Rows are points. The ring and each string are closed loops that go straight from each point to the next, and from the last back to the first. Before rounding, they use only three directions, however many columns there are. How many times does the string pass through the ring? Passing back the other way cancels.
In the rows, 128 means zero.

Ring (8 x 3):
[[169 107 160]
 [156 121 184]
 [124 134 194]
 [ 94 134 183]
 [ 77 112 146]
 [ 93  97 118]
 [127  93 107]
 [152  95 117]]
String (12 x 3):
[[111 158 165]
 [ 96 155 175]
 [115 120 156]
 [108  95 173]
 [ 78 110 180]
 [ 54 150 178]
 [ 83 162 164]
 [115 125 159]
 [116  98 188]
 [116 123 217]
 [122  96 200]
 [121 111 181]]
Times through: 1
String:
[[125 123 110]
 [123 101 148]
 [123  69 134]
 [129  67 110]
 [144  91  73]
 [158 104  80]
 [171  79 107]
 [164  74 137]
 [143  94 148]
 [144 109 138]
 [159 130 107]
 [170 106  92]
 [158  90  89]
 [136 122  86]]
Times through: 0

Ring, 9 rows:
[[208 111 100 136 148 117 144 168]
 [168 160  79 110 153 123 153 147]
 [124 184  82 103 157 133 151 131]
 [ 78 191 107 109 160 144 142 118]
 [ 54 170 145 131 160 151 128 118]
 [ 72 127 168 160 155 151 115 133]
 [119  90 161 177 148 143 111 153]
 [162  74 146 178 145 134 115 167]
 [203  80 123 162 144 122 129 175]]
String, 13 rows:
[[ 87 117 119 168 146 154 109 138]
 [ 50 119 181 172 154 159 105 130]
 [ 59 119 221 165 160 150 113 133]
 [103 123 170 153 156 141 123 142]
 [122 127 114 149 149 141 125 144]
 [125 116 133 155 150 140 123 148]
 [135 102  90 168 141 145 114 153]
 [162  59 125 192 138 140 105 170]
 [175  50 186 190 146 129 112 177]
 [176  42 156 199 140 134 105 178]
 [154  54 209 192 149 133 110 171]
 [129  95 180 167 152 137 119 155]
 [121 123  99 154 146 144 121 145]]
Times through: 2

Ring, 10 rows:
[[203 140 127 149 149 138 145 109 145 155 131 116]
 [184 171 127 145 134 118 156 124 132 159 148 109]
 [140 182 122 136 115 101 162 141 121 154 157 110]
 [ 94 170 116 126 102  96 160 152 117 143 155 118]
 [ 64 142 111 121  99 101 152 153 121 132 143 129]
 [ 55 101 101 120 107 115 136 140 135 124 124 141]
 [ 69  80  96 124 119 126 126 127 146 123 112 146]
 [118  68  99 134 140 143 119 106 160 130 102 145]
 [167  85 111 143 152 150 125  99 160 140 107 135]
 [197 117 123 149 154 146 137 102 153 150 120 123]]
String (18 x 12):
[[ 35  92  71 118 104 100 124 131 144 128 123 146]
 [  7  84  76 112  96 101 125 141 140 118 120 150]
 [ 32 102 127 113  97 123 147 161 122 110 125 143]
 [110 126 133 129 119 129 150 141 129 130 130 129]
 [ 93 122  94 128 116 108 137 129 140 139 132 132]
 [ 91 125  86 129 115 102 135 127 141 142 134 131]
 [102 139 123 128 113 116 152 144 126 135 139 126]
 [ 96 158 140 125 104 113 164 159 113 133 148 121]
 [ 72 184 124 121  89  88 169 168 106 139 163 116]
 [ 66 185  96 122  88  72 160 158 114 148 166 116]
 [ 89 150  81 128 107  87 141 132 134 150 147 124]
 [111 146 122 130 114 114 153 142 126 139 141 123]
 [ 91 164 143 124 101 111 168 164 109 131 151 120]
 [ 35 169 128 113  80  90 168 179 102 126 158 124]
 [ 31 141 101 114  88  90 151 160 118 128 146 132]
 [ 29 129 129 112  88 109 157 171 112 115 139 136]
 [ 90 121 123 126 113 122 147 143 129 128 130 132]
 [ 93 115 100 128 117 115 137 130 139 135 128 134]]
Times through: 0
String, 19 rows:
[[ 75 131  81 125 108  94 136 132 138 142 138 131]
 [ 93 135  93 128 112 101 140 132 136 143 139 128]
 [122 141 137 131 119 126 156 143 125 135 137 123]
 [ 91 183 152 123  95 106 177 174 100 133 160 114]
 [ 78 187 121 122  91  86 168 165 107 142 164 115]
 [ 79 158  79 126 102  80 144 137 131 150 152 123]
 [100 141  96 129 113 101 143 132 135 145 141 126]
 [117 140 131 130 117 123 154 142 126 135 137 124]
 [118 134 127 131 120 124 150 139 129 136 134 126]
 [ 89 126  88 128 114 103 136 128 140 142 134 131]
 [101 129 132 127 115 125 152 145 126 130 133 129]
 [ 41 116 134 114  96 121 154 165 117 113 131 138]
 [ 20  97  97 113  96 108 136 150 131 117 124 146]
 [ 37  93  69 119 105  99 123 130 145 129 123 145]
 [ 89 112 101 127 117 117 136 131 139 133 127 135]
 [106 121 140 128 118 134 152 145 126 126 128 131]
 [ 46 111 129 116 100 122 150 159 121 115 128 139]
 [ 89 126 135 124 111 126 153 151 123 125 132 131]
 [ 96 129 117 127 113 117 147 141 130 133 134 129]]
Times through: 2

Ring, 8 rows:
[[175 134 144 153 120 118 112 128 126 179 122 127 102  87]
 [121 168 124 129 140 117 118 145 116 173 125 128 135 125]
 [ 70 167 113 106 149 118 132 155 104 148 123 126 159 151]
 [ 50 152 111  97 149 119 142 156  98 129 120 124 164 157]
 [ 61 104 118 100 135 124 152 147  97 103 112 119 150 140]
 [112  75 128 122 120 127 146 136 106 108 108 116 123 108]
 [148  72 136 138 112 126 137 129 115 123 108 117 105  89]
 [186 103 148 157 111 121 117 123 126 164 117 124  91  74]]
String, 17 rows:
[[ 27 107 135  91 136 118 157 143  93 100 121 127 159 150]
 [ 68 103 158 112 124 114 145 129 104 122 127 133 134 123]
 [107 116 121 120 131 123 136 143 108 131 114 120 133 121]
 [ 92 104  90 107 138 133 147 158 100 103 100 107 148 136]
 [ 60  85 103  96 135 130 159 153  93  84 103 111 153 142]
 [ 40  86 130  94 131 122 160 143  93  88 114 122 152 141]
 [ 52 104 155 105 127 114 149 131 100 115 126 133 142 131]
 [103 121 125 120 132 122 136 142 108 134 116 122 134 123]
 [ 76 125 139 112 132 116 139 139 105 132 123 128 141 130]
 [ 18 146 137  90 145 112 148 147  95 124 130 134 168 161]
 [ 20 166  97  83 160 120 147 166  91 121 119 123 183 179]
 [ 37 173  70  84 166 127 144 178  92 121 109 113 187 182]
 [ 97 136 107 114 140 124 135 152 106 135 113 118 145 135]
 [ 84 136 128 113 137 118 136 144 106 138 121 126 143 133]
 [ 45 141 154 104 136 109 141 136 102 137 134 138 150 142]
 [  7 145 117  81 151 117 153 156  90 110 123 127 178 172]
 [ 14 130  90  77 154 126 159 167  86  91 109 115 182 176]]
Times through: 0
String:
[[108 119 119 120 132 124 136 144 108 132 113 119 134 122]
 [ 98 115 121 117 132 123 139 144 106 127 114 120 137 125]
 [ 77 104 150 114 125 116 144 132 105 123 123 129 134 122]
 [ 56  81 136 101 126 122 157 138  97  94 114 122 143 131]
 [ 73  65 109 101 128 132 161 147  95  78 100 110 143 130]
 [106  73 100 113 127 134 151 149 101  92  97 106 134 120]
 [121  51 124 123 115 131 151 135 106  93 100 111 117 101]
 [127  67 159 134 108 120 141 120 113 121 117 125 105  89]
 [123  94 159 134 114 117 134 123 114 138 122 129 111  96]
 [139  98 111 130 126 129 135 143 112 127 105 112 122 107]
 [163  72  99 135 120 137 138 145 113 113  93 103 112  96]
 [168  40 137 144 102 131 141 124 116 109 101 111  93  73]
 [153  40 137 138 105 130 145 125 113 104 102 112  99  80]
 [134  63 106 125 120 135 146 143 107  99  96 106 120 104]
 [120 106 102 121 132 130 139 150 107 121 104 111 133 120]
 [104 104 141 123 124 119 138 133 109 130 119 125 126 113]
 [ 73  85 157 113 120 116 149 127 103 111 122 129 130 117]
 [ 59  91 158 108 122 115 151 128 101 111 125 131 136 124]
 [ 87 110 136 115 128 119 141 138 105 125 119 125 135 124]]
Times through: 0

Ring, 8 rows:
[[132 194 133 108 164 122 133 106 158 138 148 148 156 161]
 [142 222 150  94 158 129 132  93 163 129 155 144 143 184]
 [140 191 145 109 139 131 134 101 152 119 134 126 119 176]
 [129 128 125 138 119 129 139 123 131 113 100 109 101 144]
 [119  76 104 155 109 134 147 142 111 113  74 115 110 109]
 [114  53  90 158 111 139 155 151 100 118  64 135 137  83]
 [115  75  92 148 128 136 153 146 109 128  81 150 158  87]
 [119 123 106 133 147 126 144 131 131 136 111 150 162 115]]
String:
[[121  87 100 137 124 145 156 139 107 123  81 156 159  95]
 [122 112 109 137 131 132 146 132 124 125  98 138 141 117]
 [115  88  99 152 129 126 146 142 120 127  89 130 136 104]
 [107  30  75 164 118 139 160 162  92 127  58 153 163  58]
 [109  33  77 158 117 145 163 160  89 126  56 160 168  57]
 [116  61  89 147 120 145 159 149  98 124  68 157 162  77]
 [121  95 103 138 126 140 152 137 113 123  86 148 150 103]
 [118  92 103 147 125 131 147 139 118 123  88 131 134 108]
 [113  64  94 161 115 129 149 149 109 120  73 121 124  95]
 [110  17  81 174  95 141 158 163  86 111  42 122 120  68]
 [114  27  88 170  92 143 158 158  88 107  44 119 113  78]
 [114  49  98 175  96 127 145 151 107 107  60  90  83 104]
 [119  90 112 162 109 121 138 138 124 111  84  89  83 129]
 [124 109 120 154 111 122 136 130 130 110  92  88  79 143]
 [131 131 132 141 110 127 135 121 134 105  99  91  77 157]
 [135 148 131 121 125 139 142 115 132 114 108 130 121 148]
 [131 146 126 123 132 134 142 118 134 120 112 134 131 143]
 [131 153 130 128 134 126 136 116 142 120 118 119 116 154]
 [136 176 142 124 132 122 129 107 153 115 128 102  94 177]
 [142 191 152 116 128 126 129 100 155 110 131 100  87 190]
 [140 174 144 116 127 134 135 105 145 111 121 115 103 172]
 [134 150 130 120 129 138 142 115 134 116 110 133 126 147]
 [129 138 122 127 133 133 142 121 132 122 109 134 133 137]
 [126 129 122 141 125 124 137 125 135 118 105 108 104 144]
 [122 115 117 149 121 121 137 130 132 117  99 102  99 138]
 [125 126 117 135 130 130 142 126 130 122 104 128 128 132]
 [124 110 112 138 124 135 146 131 122 119  94 132 130 121]
 [119  99 108 149 123 126 143 136 123 121  91 118 119 119]
 [111  40  87 168 106 134 153 156  98 116  58 121 122  82]
 [109   7  73 169  99 149 166 166  77 115  37 147 149  50]
 [115  41  84 152 111 150 163 155  88 120  55 159 162  65]]
Times through: 4

Ring:
[[195 159 146  95 120 153 144 146  64 154 141 159 117 138]
 [165 206 146 113 111 155 126 143  91 157 111 144 135 148]
 [126 213 128 121 105 148 122 139 132 159 107 128 144 155]
 [ 98 196 104 119 106 143 126 135 163 162 115 118 142 155]
 [ 76 141  70 104 113 133 143 132 191 163 147 113 129 149]
 [ 88  98  70  92 112 123 159 132 184 157 177 118 122 146]
 [118  74  89  84 109 115 170 135 158 149 198 128 120 144]
 [171  83 124  81 112 123 170 141 101 145 195 148 116 140]
 [193 119 139  85 119 141 158 145  71 149 169 158 113 137]]
String, 25 rows:
[[169 113  97  78 139 157 156 144  91 163 159 156  94 126]
 [193 110 113  75 139 157 158 146  67 160 164 165  93 125]
 [225 118 151  79 126 150 159 149  37 149 168 172 104 130]
 [239 142 165  84 127 158 152 151  18 150 152 177 106 130]
 [218 166 145  89 136 171 141 150  35 160 130 172 103 129]
 [220 194 194 109 101 145 136 148  38 142 131 161 139 150]
 [177 181 175 114  89 128 140 142  88 140 142 141 151 158]
 [150 159 138 106 101 131 143 140 116 148 148 135 139 152]
 [162 188 165 117  91 130 136 141 103 144 135 136 152 159]
 [172 230 176 125  94 145 121 143  86 148 105 140 154 159]
 [173 249 169 126 104 159 113 145  79 155  88 144 147 155]
 [170 230 177 126  92 143 121 143  89 147 106 139 156 161]
 [159 189 164 117  90 130 135 141 105 144 134 135 152 160]
 [169 193 180 120  82 124 136 141  97 139 137 136 159 164]
 [198 218 169 112 113 162 124 147  55 154 105 157 133 146]
 [207 198 184 110 102 147 134 147  52 145 126 156 140 150]
 [183 162 171 107  93 127 146 143  84 140 153 145 144 155]
 [164 146 128  96 116 143 147 142  99 154 150 146 122 142]
 [177 135 100  81 145 169 148 145  78 168 142 161  92 124]
 [210 110 113  70 148 167 158 149  46 163 160 174  83 118]
 [186 107 107  75 139 156 159 145  74 160 165 163  93 125]
 [158 120  98  83 133 152 153 142 103 162 157 150 102 131]
 [161 119 130  93 107 128 157 140 108 147 172 142 126 145]
 [171 109 148  93  96 116 163 140 102 138 186 142 134 150]
 [150 129 119  94 112 135 152 140 116 152 162 140 123 144]]
Times through: 1

Ring (9 x 14):
[[121  74 175 141 126 209 123  78 188 125  61  56 173 147]
 [112  91 184 134 114 198 128  88 175  98  72  54 170 128]
 [109 111 182 130 103 170 126 103 148  75 104  76 160 112]
 [109 133 171 129  95 127 120 120 114  61 148 119 144  99]
 [112 152 151 133  94  83 114 136  88  68 183 169 125  93]
 [118 151 130 141 105  64 110 138  88 100 189 203 114 105]
 [126 125 127 148 119  92 106 121 112 128 163 188 124 129]
 [130 105 132 150 126 122 105 106 131 138 139 162 137 144]
 [129  73 157 147 132 188 113  81 174 140  83  91 164 158]]
String, 28 rows:
[[120 103 136 151 136 147 126 100 176 171  84 134 139 142]
 [131  73 147 151 138 180 112  82 177 159  82 106 159 163]
 [142  44 159 150 139 216 100  64 178 142  79  74 180 182]
 [137  62 166 144 125 195  98  76 152 108 108  83 175 163]
 [119 105 158 140 117 152 118 102 147 112 113 114 150 129]
 [106 119 158 141 121 155 139 106 178 139  73 104 142 117]
 [104  98 174 139 126 200 146  89 211 145  31  56 160 127]
 [106 120 161 139 117 153 137 107 171 127  82 103 144 114]
 [124  92 169 138 113 170 110  94 141  91 118  94 162 135]
 [124  66 200 130 108 226 110  74 159  61  90  27 191 142]
 [112  85 206 126 101 218 123  84 163  54  82  22 184 122]
 [ 99 130 175 131 105 153 141 113 161  97  89  90 146  98]
 [101 139 157 136 111 127 139 120 155 118 100 124 132 100]
 [121 109 170 134 102 146 108 107 116  67 147 111 155 121]
 [115 121 159 137 108 132 118 113 130  95 132 126 143 115]
 [102 147 152 137 108 112 137 126 143 115 116 140 127  96]
 [ 96 178 151 130  90  67 133 149 100  75 167 173 112  70]
 [118 157 151 130  84  63 100 143  52  37 227 189 123  90]
 [102 178 137 135  96  52 128 152  94  93 178 199 104  77]
 [104 158 140 139 107  83 132 136 124 116 141 173 115  93]
 [118 126 148 140 110 114 114 118 119 101 149 151 135 117]
 [130 127 137 142 106  87  94 124  80  85 199 187 130 123]
 [130 142 117 146 109  52  93 136  68 103 218 230 112 120]
 [115 153 117 147 117  62 120 138 113 142 162 213 105 109]
 [109 140 137 144 118 103 130 124 143 139 121 163 122 110]
 [122 116 143 144 118 123 113 112 131 121 136 150 137 129]
 [144  82 135 151 127 136  86  95 116 123 160 157 150 163]
 [150  64 133 155 136 157  84  83 132 141 142 145 158 180]]
Times through: 2

Ring (7 x 14):
[[185 116 139 119 123 158 131 155 182 146 111 117 155 102]
 [151 162 140 137 154 175 115 163 175 121 101  96 125 132]
 [125 170 158 136 172 166 117 157 165 104  94 101 113 143]
 [111 124 186 113 172 127 131 127 151  93  94 138 121 127]
 [124  87 182 101 157 113 135 112 150 101 101 157 135 107]
 [170  46 164  89 120 109 143 110 164 133 115 168 166  75]
 [190  55 156  93 108 120 147 125 174 148 117 157 174  74]]
String, 25 rows:
[[150  84 172 101 140 120 139 122 161 120 106 151 149  98]
 [148  87 147 110 142 137 119 120 161 117 111 143 138  99]
 [153  40 126 100 131 128 104  94 155 117 123 165 141  77]
 [172  19 174  77 113  91 151  97 160 134 117 186 175  63]
 [184  11 208  64 104  69 184 103 164 145 111 197 196  58]
 [170  64 203  84 122  95 173 124 166 137 104 167 176  85]
 [152  98 159 110 141 135 130 130 165 121 107 138 143 104]
 [148  60 129 106 137 135 105 103 157 114 119 155 136  87]
 [146  21 160  83 131  98 128  84 149 114 118 186 153  71]
 [143  33 206  74 135  76 162  93 149 115 106 192 165  79]
 [144  70 217  84 141  87 171 116 156 118  98 172 163  95]
 [146 104 163 111 146 134 130 130 163 117 104 138 139 108]
 [127 107 131 122 160 153  96 119 155 100 110 131 115 114]
 [ 97 112 179 112 179 125 119 112 143  81  96 146 112 125]
 [ 96 123 236  99 181  96 163 124 143  85  82 154 129 133]
 [114 126 243  97 170  95 177 135 152  99  81 151 143 129]
 [140 115 179 110 152 129 140 135 162 114  99 136 139 115]
 [119 128 212 106 167 114 156 135 155 101  88 141 135 127]
 [135 117 183 110 156 128 140 134 160 110  97 137 137 117]
 [124 119 149 121 164 148 109 126 156 100 103 129 117 121]
 [104 119 144 124 177 149  95 116 147  84 103 132 102 126]
 [ 92 102 187 107 181 115 122 105 139  78  96 155 113 123]
 [117  82 215  90 160  91 157 109 146  98  94 169 143 108]
 [119  56 211  82 154  82 154  95 143  98  99 183 147  96]
 [149  62 224  79 135  80 180 115 157 122  98 177 171  90]]
Times through: 4
String, 21 rows:
[[131 152 104 145 166 190  77 143 165 103 109  97 100 132]
 [137 136 144 128 158 160 111 142 165 110 103 116 122 124]
 [128 158 199 120 168 136 150 155 164 108  87 118 131 138]
 [104 170 208 122 185 134 145 151 155  91  81 118 117 150]
 [ 82 163 188 127 198 141 119 134 145  73  85 121  97 153]
 [116 123 130 129 170 161  90 122 153  92 107 123 104 124]
 [141 106 180 107 150 125 142 131 161 115 100 141 142 111]
 [134  86 218  89 150  93 167 120 154 111  94 164 154 105]
 [126  57 188  89 150  97 140  97 146 102 105 176 143  93]
 [146  37 190  80 134  88 151  95 151 116 109 185 160  79]
 [167  49 207  78 122  85 175 115 162 134 105 178 178  79]
 [159  87 168 103 135 125 141 128 166 127 107 146 153  97]
 [164  72 131 108 129 140 114 118 166 127 118 145 145  88]
 [201  37 147  89  98 118 145 119 176 155 122 163 181  63]
 [218  45 171  84  88 109 172 135 185 171 117 161 200  62]
 [192  84 173  98 112 123 161 144 180 152 108 143 177  87]
 [169 105 142 116 132 149 125 140 173 133 111 127 147 102]
 [163 111 160 113 137 141 136 143 172 130 105 130 148 106]
 [175 124 181 110 131 135 159 159 179 142  99 125 162 109]
 [151 132 129 130 148 168 107 145 170 120 108 111 126 118]
 [141 166 107 148 162 195  85 157 172 112 107  87 106 135]]
Times through: 0

Ring (7 x 14):
[[133  94 143 154 123  81 142  99  96 114 108 153 122  79]
 [151  93 195 142 137 110 142 116 136 121 122 153 118  92]
 [155 105 204 124 145 140 138 126 158 131 137 142 125 125]
 [141 136 161 102 154 164 118 131 153 136 147 120 141 175]
 [126 147 114 102 148 153 111 122 125 132 142 112 149 183]
 [112 144  70 114 131 128 120 105  92 128 130 116 151 170]
 [112 121  69 138 114  93 138  90  72 121 114 133 141 126]]
String (23 x 14):
[[137 126 158 120 154 131 109 126 131 121 130 129 134 138]
 [134 134 127 103 133 164 141 116 140 145 149 120 147 186]
 [130 134 111 105 126 159 146 110 131 145 147 120 148 187]
 [128 137 127 115 152 132 105 122 118 122 131 121 141 153]
 [124 140 120 118 156 122  95 122 108 116 126 120 141 146]
 [128 126 126 124 141 120 119 114 111 122 126 129 137 136]
 [109 143  45 110 112 137 146  93  90 141 137 115 157 189]
 [ 95 147   7 119 108 113 136  83  58 130 124 114 159 176]
 [106 131  62 136 128  87 114  96  63 111 110 127 143 125]
 [126 120 118 132 134 107 124 108 100 119 120 134 135 124]
 [123 116  94 129 111 117 156  94  99 134 127 135 141 142]
 [118 104  79 147 100  87 162  82  75 125 113 144 135 110]
 [121  87 110 172 113  44 142  85  60 102  90 160 119  48]
 [133  99 155 155 142  71 114 110  93 101 102 151 119  66]
 [137 102 165 149 145  84 116 114 106 106 108 148 120  78]
 [135 109 135 130 121 123 152 104 120 133 129 139 134 132]
 [156  77 201 150 120 107 169 107 139 128 122 163 114  82]
 [162  82 230 145 140 113 148 121 154 123 124 160 111  80]
 [155  99 215 136 154 117 122 129 148 117 124 148 117  95]
 [138 115 151 125 136 128 134 115 128 128 131 136 133 133]
 [146 114 161 114 127 157 158 115 152 146 146 134 136 161]
 [165 121 226  97 157 189 136 143 198 147 160 128 133 175]
 [152 130 200 104 167 164 107 142 168 130 146 124 134 161]]
Times through: 4

Ring:
[[119 158 112 134 130 108 112 112 142 128 192 135 100 124]
 [ 94 144 125 112  97 140  93 183 170 128 140 129 108 108]
 [ 85 135 132 102  76 152  86 214 179 128  93 134 122 106]
 [ 90 136 130 103  68 137  93 198 166 128  55 154 145 121]
 [133 133 119 131 100 110 115 124 128 125  79 160 149 144]
 [178 131 108 161 147  92 135  51  95 121 145 148 131 155]
 [169 146 104 162 159  87 134  43 101 123 194 141 112 148]]
String, 32 rows:
[[170 124 112 156 150 118 123  84 114 120 173 123 109 135]
 [160 121 116 148 138 126 117 106 123 121 155 123 113 130]
 [143 132 117 140 128 122 114 117 131 123 150 131 115 129]
 [153 122 118 145 138 134 112 119 131 121 167 115 104 122]
 [ 99 158 118 122 120 126 100 151 163 129 196 124  90 109]
 [ 47 185 121  96  87 122  86 194 193 136 179 142  94 100]
 [ 69 166 124 102  87 127  90 188 180 133 145 142 108 108]
 [ 45 166 130  87  69 144  77 231 202 135 132 138 105  95]
 [ 81 135 132 102  82 160  82 223 186 128 119 122 108  97]
 [ 32 168 133  78  54 145  73 249 209 136 109 145 114  94]
 [ 56 169 126  94  70 125  87 202 185 134 116 154 120 110]
 [108 142 122 120 100 128 101 159 154 127 124 140 121 121]
 [125 123 126 126 108 146 100 166 152 124 125 123 115 115]
 [122 118 128 123 108 157  95 182 160 123 131 113 108 107]
 [ 82 148 127 107  93 146  87 199 181 130 149 125 101 100]
 [ 62 177 121 102  91 119  91 180 182 135 169 143 100 107]
 [ 94 166 116 118 106 108 104 141 156 131 158 148 112 122]
 [123 146 116 132 120 116 110 125 141 127 156 138 113 126]
 [161 122 116 150 145 129 117 104 124 121 173 117 104 127]
 [155 150 106 156 159  98 126  64 116 124 220 129  95 135]
 [147 177  97 158 165  65 136  27 107 128 242 149  98 147]
 [127 183 100 145 142  63 131  49 117 131 204 164 113 149]
 [139 154 109 144 133  92 123  81 121 127 165 150 119 142]
 [160 128 114 149 137 114 121  93 117 122 150 133 119 137]
 [167 121 115 152 140 119 122  93 114 120 147 129 120 137]
 [138 153 110 142 128  91 123  84 121 127 152 154 125 144]
 [155 158 103 155 145  73 135  43 102 126 172 159 125 155]
 [144 138 114 141 127 109 118 102 125 124 142 142 123 137]
 [175 115 115 155 144 123 122  91 112 119 147 125 119 137]
 [144 140 113 142 129 107 119  98 124 125 148 142 122 137]
 [138 155 109 143 133  90 124  80 121 127 166 151 119 142]
 [140 136 116 139 124 115 115 112 129 124 142 138 120 133]]
Times through: 3

Ring (10 x 14):
[[134 125  63 170 124 194 102 142 141 135 171 154 102 100]
 [135 126  77 163 116 185 105 150 150 119 156 146 116 103]
 [135 130 119 146 105 152 104 160 154  95 118 134 149 121]
 [133 133 159 129 103 117 103 161 149  83  87 124 173 141]
 [128 134 192 109 110  79 109 149 136  93  71 115 177 160]
 [120 132 199  97 126  55 124 125 117 125  81 111 153 169]
 [118 129 187  99 136  58 129 113 108 145  98 115 132 166]
 [120 127 143 122 144  97 120 108 104 163 134 131 107 147]
 [125 126 109 143 142 136 108 116 111 161 154 145  99 130]
 [131 125  75 164 135 177  99 129 124 151 171 155  97 111]]
String (24 x 14):
[[121 125 130 125 138 109 129 114 117 158 140 129 102 137]
 [118 122 112 128 150 115 136  98 107 184 163 133  75 131]
 [128 126  78 163 148 168  94 116 106 170 178 161  87 119]
 [139 133  89 175 125 187  64 150 125 118 147 167 136 119]
 [144 131  48 200 126 231  52 156 130 121 174 183 123  99]
 [132 121  38 177 137 205 108 127 131 163 199 160  71  92]
 [124 120  84 143 136 150 136 117 131 164 171 135  78 111]
 [128 127 117 140 125 137 114 134 132 132 136 135 120 127]
 [142 131  82 176 109 198  76 166 150  97 142 158 144 107]
 [129 126 109 143 122 145 116 137 138 129 140 135 118 121]
 [127 123 105 137 122 141 131 133 142 136 145 128 107 117]
 [141 131 105 160  94 179  93 178 169  73 116 139 163 110]
 [144 137 136 157  89 164  70 188 164  51  87 141 197 127]
 [139 137 148 146 100 141  78 173 150  70  88 138 186 137]
 [142 142 188 134  84 119  69 191 160  34  46 128 229 153]
 [130 136 207 105  98  73 108 162 148  69  50 109 199 163]
 [122 130 187  99 118  65 134 131 132 117  85 106 150 158]
 [125 139 247  85 106  30 107 150 129  77  28 102 209 188]
 [130 140 218 108 110  65  87 154 125  80  48 120 203 177]
 [123 136 214  99 122  52 107 133 115 110  65 115 174 177]
 [111 129 219  76 141  17 144 100  99 155  82 101 133 183]
 [108 122 181  83 151  35 165  84  99 186 121 103  90 164]
 [121 126 145 119 135  97 127 117 117 150 126 125 114 144]
 [130 133 145 138 127 122  88 139 118 120 113 142 148 146]]
Times through: 0
String, 28 rows:
[[131 130 115 150 130 147  92 135 122 132 137 148 127 130]
 [139 131  71 184 130 202  61 147 122 128 162 174 124 112]
 [139 127  35 195 133 228  73 143 129 143 192 177  96  93]
 [128 119  44 167 139 191 123 119 131 171 200 152  62  93]
 [126 123  94 144 131 149 125 125 132 150 159 137  95 116]
 [132 129 113 148 121 149 101 142 134 122 134 141 130 125]
 [141 131  79 177 112 199  75 163 147 102 146 159 140 107]
 [141 125  32 191 115 234  90 158 156 119 183 164 105  82]
 [145 127  28 201 111 249  74 168 158 107 180 172 117  80]
 [141 123  17 197 120 245  91 153 153 130 198 168  91  75]
 [127 120  65 156 133 173 127 123 135 160 182 143  76 101]
 [126 123  94 144 133 148 123 124 129 152 160 138  94 117]
 [126 126 116 137 130 133 118 127 128 142 141 135 111 127]
 [123 122  96 140 141 139 129 112 120 169 166 137  82 120]
 [126 127 120 137 132 129 114 126 123 144 140 136 113 131]
 [132 132 130 146 126 138  86 140 121 122 123 146 141 138]
 [125 132 151 130 141 104  95 119 101 147 121 142 130 154]
 [129 133 152 134 126 115  91 138 119 119 108 139 150 149]
 [125 134 179 118 130  84  97 130 110 124  93 131 155 163]
 [116 132 215  89 139  33 122 110  98 143  79 112 147 182]
 [110 125 193  81 145  31 158  93 102 171 106 101 107 169]
 [112 122 165  94 143  58 160  97 112 172 125 106  95 153]
 [127 130 145 129 125 113 108 135 126 125 115 131 138 142]
 [125 136 196 112 127  71  94 133 109 116  79 127 168 172]
 [113 130 208  87 147  31 129  98  90 161  92 113 130 181]
 [112 124 168  98 152  57 145  90  96 182 127 116  94 160]
 [114 122 138 111 149  85 148  95 106 182 146 120  82 143]
 [123 125 127 129 136 116 124 118 119 153 139 131 106 135]]
Times through: 4
